Rows are points. The points of each table are mixes of a few directions, plus a little noise. Count the directions of each table, and those that both share. Where both have some left over, give the other angles between the two spaces (their principal angles), to ten degrees, smallest first.
In the rows, 128 means zero.

First (7 x 3):
[[231 154  88]
 [118 122 181]
 [121 124 159]
 [ 86 122  98]
 [ 76 120  91]
 [171 132 194]
 [ 91 124  85]]
Second (4 x 3):
[[142 141 155]
 [104 102 100]
 [172 195  78]
 [ 93  73 179]]
Directions: first 2, second 2, shared 1; angles 40

First (10 x 8):
[[229 184  55  69 191 113  95  87]
 [180 157  92  97 159 121 111 108]
 [175 154  94 102 157 122 112 109]
 [124 126 133 132 125 129 129 129]
 [ 67  94 173 164  90 138 148 152]
 [128 128 128 128 128 129 127 127]
 [168 150  99 105 152 122 115 110]
 [  9  63 214 197  56 145 167 176]
 [162 148 103 108 150 124 117 114]
 [ 40  78 193 181  73 141 156 164]]
Second (10 x 8):
[[184 159 107  99 182  49 146 123]
 [ 85 131 118 168  98 208 136 144]
 [104 155 150 144 156 119 152 120]
 [ 77 119 162 155 108 159 129 128]
 [126 120 128 119 110 172  92 110]
 [199 146 136  72 190   7 129 101]
 [194 117 102 101 153  11 162 163]
 [114 124 113 144 107 171 126 135]
 [128 155 100 135 133 175 127 123]
 [ 69  61 163 148  41 215  79 132]]
Directions: first 1, second 4, shared 1

First (11 x 12):
[[130 132 147  96 149 144 143  74 123 128 129 106]
 [130 111 119 170  99 116 129 186 139 120 113 164]
 [136 129 120 108 167  80  91 123 145 160 139 166]
 [133 133 137 111 148 123 124  90 116 134 137 126]
 [123 150  85 130 144 126  68 152 118 144 156 115]
 [121 115 142 135 101 104 166 166 157 127 107 145]
 [132 137 133  82 165 140 116  85 140 143 136 111]
 [124 134 155 100 133 123 162  85 122 126 129 108]
 [109 144 102 173  81 121 128 183  96 110 140 106]
 [132 121 140 148 116 150 143 111 104 109 122 126]
 [138 101 130 153 110 179 139 154 147 107  99 140]]
Second (9 x 12):
[[115 129 130 119 109 108 151 158 149 132 123 121]
 [120 119 126 131 106 128 146 170 157 127 114 128]
 [111 136 132 112 113  95 154 148 143 136 129 115]
 [113 130 130 117 108 105 155 160 151 133 123 119]
 [123 121 126 132 112 130 140 159 150 126 117 129]
 [127 134 130 123 134 119 128 115 120 131 135 124]
 [154 149 133 124 193 138  71   7  45 130 166 131]
 [154 114 121 156 151 181  86  99 106 115 126 148]
 [135 119 125 140 127 148 120 135 132 122 121 136]]
Directions: first 5, second 2, shared 2

First (11 x 20):
[[161  32 124  94 144 118 106 147 103  86  62 115 120 160 154 238 151 145
  161 145]
 [105 113 130 132 142 123  94 135 143 148 146 132 161 134 134  98 105 162
   61 123]
 [ 97 168 120 165 102 142 187  95 102 157 137 119 165  93  45 102 129  75
  175 145]
 [129 198 134 134 137 152 154 119 151 160 138 146 132  98 100  96 131 128
  102 110]
 [124 141 120 134 120 136 146 105 127 156 142 132 155 105 124 106  84 112
  125 120]
 [158  29 123 109 108  80  52 175 135  83 149 108 110 168 207 130 108 178
  115 142]
 [181  96 131 125  90 113 140 171 116  85  97 105  98 129  86 170 198 131
  208 157]
 [208  67 128  79 129 115  84 166 156 114 117 132 112 133 210 160  84 183
  108 105]
 [124 130 126 109 140 118 105 115 134 107 151 137  80 155 230 118  86 121
  116 109]
 [ 95 188 138 154 133 143 157 120 127 134 128 132 125 120  62 110 186 110
  132 135]
 [ 28 249 133 173 164 170 189  59 115 176 143 151 150 110  58  83 145  66
  103 123]]
Second (8 x 20):
[[158 152 131 138 107 132 115 105  93 168 129 149  73 109 120 161 140 153
  131 111]
 [159 153 133 138 111 132 114 105  94 162 132 152  72 109 122 161 141 154
  135 112]
 [148 149 132 137 128 131 129 121 136 119 141 134 112 120 139 132 140 142
  142 132]
 [ 96 111 130 123 172 123 162 173 226  18 154  84 229 159 170  55 120  95
  145 171]
 [156 155 136 138 126 131 130 120 136 115 146 135 107 119 143 134 143 147
  145 132]
 [ 73  69 111 105 122 123 118 135  95 174  84 120 161 147  86 129  98  91
   86 105]
 [160 146 126 136  86 133  96  86  35 228 108 169  31  98  90 199 136 161
  114  86]
 [ 74  85 125 110 171 123 158 177 211  37 133  79 243 166 151  57 108  79
  125 164]]
Directions: first 6, second 2, shared 0; angles 40, 70

First (10 x 32):
[[129 138 136 151 146  90 104 131 100 135  98 129 149 148 102 134 149 158
  164 154 121 104 122 107  91 161 119 100 133 117 113 140]
 [115 130 106 102  96 180 167 138 159 118 102 130 126  90 113  69  81 120
  119 126  78 158 157 187 147  84  82 142  94 148 186 108]
 [ 92 137  86 124  79  80 134 134 115  83 102 125 156  96 105  72 138 141
  129 131  63 114 127 171 141 108 146 121  99 137 134 132]
 [138 117 142 130 138 135 126 116 135 137 172 122 121 145 160 160 140 109
  111 110 165 134 114 108 145 132 158 134 148 123 111 136]
 [128 129 122 125 128 107 113 134 114 115 129 135 104 117 132 142 136 127
  112 120 137 115 122 116 127 126 147 146 128 122 105 121]
 [120 126 122 137 121  69 104 121 105 107 159 125 127 134 148 156 170 125
  112 112 148 103  99 103 138 142 194 130 143 116  79 140]
 [184 120 165  98 188 225 117 148 147 166 129 158   7 113 148 197  71 102
   85 112 212 151 151  82 110 114  74 200 135 121 125  74]
 [140 118 157 130 144 219 176 113 181 180 139 111 170 160 131 105  88 116
  158 141 126 179 153 155 136 126  61  95 135 143 198 141]
 [109 130 119 146 112  76 123 116 113 116 136 115 178 144 124 115 163 141
  147 135 107 112 111 131 131 144 163  94 134 125 114 156]
 [125 133 126 138 130  99 115 130 111 122 117 128 137 134 116 130 142 142
  141 139 122 113 122 119 115 141 135 118 130 123 115 134]]
Second (9 x 32):
[[100 138 102 136  80  70 181 149  70  80  80 151 144  74 114  85 135 124
   96  99 105  90 151 127 143 100 171 148 114 105 132 120]
 [136 101 144  81 120 147 130 144 172 159 109 103 106 145 156 153 116 153
  145 161 128 140 104 114 112 118 117 124 171 152 136 114]
 [120 110 127 129 115  96 149 132 108 118 116 117 156 112 136 134 173 128
  127 118 140 123 143 110  99 111 173 103 135 127 123 122]
 [158 142 141 133 179 210  72 111 175 161 171 151  95 142  93 146  60  82
  138 126 142 172 127 144 167 158  49 144 103 132 146 135]
 [123 171 130 141 144 141  99 122 134 136 167 132  92 203 144  97  84 173
  134 148  95 103  80 158 147 178  94 146 131 129 129 167]
 [136 110 103 142 126 108 138 110 107 109 102 124 163  60 107 164 199 108
  121 124 137 151 164 135 128  80 134 149  94 116  88 101]
 [132  85 140 100 117 118 146 135 145 141 101 100 145 105 146 164 170 128
  141 140 151 145 136 101  92  97 157 104 155 143 123 101]
 [138 155 140 175 177 158  85 102 126 137 202 150 133 166 105 118 107  95
  135 101 152 139 137 134 134 179 111  97  96 121 140 158]
 [108 139 122 115  96 101 154 150 112 114 106 128 112 145 148  95 109 163
  119 135  99  91 107 129 131 131 146 138 151 127 137 135]]
Directions: first 4, second 5, shared 0; angles 30, 30, 80, 80

First (10 x 32):
[[138 130 144  94 146 116 133 128 118 151 116 135  85 110 141 108  64 128
  125 155 156 121 125 144 131  75 110  91 111 160 119 118]
 [130 141 125 112 116 137 123 138 129 137 110 115 121 124 149 128 107 126
  125 127 130 136 130 139 134 122 115 127 124 135 127 146]
 [111 149 118 100 126 142 126 140  97 159 137 102  96  96 171 110 113 140
  135 147 124 148 129 157 154 120 119 130 140 127 113 148]
 [135 171  99 132 110  76 165 135  71 180 142  67  99 124 119 114 126 158
  184  93 100 112 145  96 100 204 111 154 144 153 127 146]
 [119 103 156 130 142 160 111 113 145 124 158 149 141 124 136 114 135 129
  106 151 131 140 120 132 140  94 141 111 127 102 119 109]
 [117 168  90 130 117  94 155 143  76 155 136  90 104 117 134 132 168 153
  168 100  96 125 137 120 131 191 128 170 150 127 119 152]
 [117 107 120  99 130 165  93 135 137 115 114 107 130 103 158 117  84 101
  105 173 156 157 123 178 154 101 119 108 141 145 141 140]
 [132  93 151 139 119 169  97 112 172 107 137 132 172 144 121 121 108 108
   99 140 140 142 125 119 117 116 128 110 124 124 147 117]
 [132  94 126 166 155 100 133 115 147  75 129 178 156 153  75 161 195 113
  120 117 136 100 118 113 121 134 166 137 129 109 138  91]
 [153 121 153 173 124 116 141 118 188  78 100 204 173 189  77 174 181 118
  108  75 122  96 128  78 100 118 143 142  90  98 131 109]]
Second (11 x 32):
[[138 134  94 127 132  79 136 142  99 129 113 111 109 121 118 143 142 128
  154 123 130 118 130 127 129 155 131 134 141 144 132 131]
 [134 101 168 141 142 144 123 105 155 121 152 160 147 143 108 115 121 126
  109 135 135 119 122 107 114  97 136 105 112 116 128  96]
 [144  84 166 156 170  97 147  87 149 103 154 177 145 155  52 120 134 120
  123 131 148  82 119  92  90 115 149 100 112 139 140  62]
 [ 61 184 140 103 103 249 156 114 162 114 106 117 153 128 162 112  98 122
   91 119 122 146 139 198 131 152  98 195 128 139 131 182]
 [148 108 133 136 134 101 114 130 124 134 140 135 124 129 122 129 135 131
  134 133 129 127 124 104 128 111 137 103 125 119 125 110]
 [117 118 159 136 142 156 141 101 154 112 140 153 148 143 102 116 119 123
  110 129 136 113 125 128 110 120 130 129 117 131 133 108]
 [160 133  73 121 112  55 102 176  76 156 112  87  89 103 163 151 149 138
  167 129 116 149 130 114 158 138 131 113 147 122 119 150]
 [150 129 107 120 104 110  89 164 106 159 127 101 108 108 180 136 134 139
  139 134 113 164 129 117 159 108 125 107 134 103 113 152]
 [ 91 153 150 116 113 211 136 115 158 122 125 130 149 131 151 113 106 126
   98 126 124 143 132 163 129 126 111 157 121 125 127 153]
 [120 112 157 142 155 134 155  92 152 103 140 162 147 149  75 118 124 119
  117 126 144  94 124 122  97 130 136 129 117 143 140  92]
 [145 154  62 111 102  73 109 182  73 156  99  74  88  98 175 153 146 137
  167 124 113 155 134 134 163 154 122 135 153 128 120 172]]
Directions: first 6, second 3, shared 2; angles 70
